Each row is a point. The last column is the point's height on a tilted bowl or saddle (a function of degree 2), plus a little noise. Count its main directions that bend up, bend down and stay straight.

Points (18 x 4):
[[-20  37 -34 -23]
 [-46 -95 -13   5]
 [  6  58  15  19]
 [ 45 -37  47 -51]
 [ 25  13  85  62]
 [-39  44   3  40]
 [ 26  23  71  47]
 [ -2 -18 -50 -41]
 [-13 -31  51  12]
 [ 28 -68 -65  -6]
 [ -4 -34  52   3]
 [ 30 -83 -24 -33]
 [-18  22 -77 -38]
 [ 48  29 -65 -80]
 [ -4  55  13  23]
 [ -8 -25   6 -27]
 [-10  36 -23 -24]
 [ 70  -1 -17 -90]]
Directions: 1 up, 0 down, 2 straight

Points (26 x 5):
[[-36  -6 -36 -17 -26]
 [  3  47 -39  27 -41]
 [ -9   1 -28  -2 -22]
 [ 20  32 -14  30 -31]
 [ 10   3 -11  43 -21]
 [ 48 -30 -57 -23 -61]
 [-22 -43  23 -24  -9]
 [ 19  27  55  18 -17]
 [-33 -52  51 -19  -9]
 [ 12  41 -63   3 -59]
 [ -8 -28  75  26 -11]
 [ 16  18 -37 -36 -48]
 [-10  38 -49  35 -40]
 [  6  33 -38   7 -37]
 [-35 -37 -46   4 -28]
 [-20 -12 -35  -1 -23]
 [ -9 -36 -15  17 -16]
 [ 95  -8 -66  18 -95]
 [ -6 -28  -3 -52 -25]
 [-39  42  40 -41 -19]
 [-56 -28 -11 -58 -29]
 [ 45   7 -57  64 -60]
 [ 25  34 -25 -10 -42]
 [-24 -88 -50  -3 -44]
 [-13  -5   7  19  -9]
 [ 21  23 -25 -77 -68]]
Directions: 0 up, 4 down, 0 straight

Points (44 x 7):
[[-21 -37  14 -26  22 -48 -19]
 [ 31 -11  40  81  68  15  31]
 [ 15  67 -15 -31 -22   1  53]
 [-13 -25  33  14 -26 -13  10]
 [-19  37 -27  -5 -62 -10  32]
 [ 52 -13 -29  -4 -22 -78  17]
 [-32  -5   2  22  27  23  15]
 [ 10 -51  21 -26   5  38  16]
 [ 42  -2 -53  35  27 -37 -15]
 [-38  58  20   3 -28  29  32]
 [ 13  13 -29  37  -5 -70  -7]
 [  3  35  -1  -3  -6  -5  18]
 [-70 -56 -15  -7 -34  12 -18]
 [  7   9 -25   7   9  27   1]
 [-19   2  -4  21 -21  19   9]
 [-49 -29  43  32   7  36  49]
 [-67  18 -18 -20  11  40  18]
 [ 23  30 -13 -52 -47  -3  48]
 [ 46 -35  18  -3 -17  12  14]
 [ -4  95 -51 -46  -4 -32  95]
 [-10 -57  -6  30 -33   2  13]
 [  7 -28 -15   6 -32  12  10]
 [ 38  23  20  26   4  26   8]
 [  7  -8  27  43  33  42  27]
 [ 22  -9  -4  48 -42 -36  22]
 [ 17  58  28  29 -19   9  26]
 [ -5 -24  -9  -2 -62  51  28]
 [  0 -42  -9 -28  15   4  -8]
 [-18  48  21  53 -10  19  20]
 [ 56 -18  17 -40 -21 -22  18]
 [ -2 -19 -35  35 -45  35  24]
 [  3  60 -53 -16  10  11  23]
 [ 48 -12  10 -18  10  17   2]
 [ 20  -1  28  -5  28   5   9]
 [ 10  -9  -7  31  37 -52 -18]
 [ 12 -29  -1 -39 -37  62  15]
 [-19  -6 -37  40   0 -70 -39]
 [-10 -21 -13  -8   9  37   5]
 [  8 -84 -28  64  37  35  50]
 [-37  34 -11 -10  52 -33  18]
 [  5  -2  14 -16  -6   4   9]
 [-31  64   1  15  10  28  28]
 [ 16  30 -10  13 -50  -5  34]
 [  1  10 -31  14  35  43   1]]
Directions: 2 up, 1 down, 3 straight
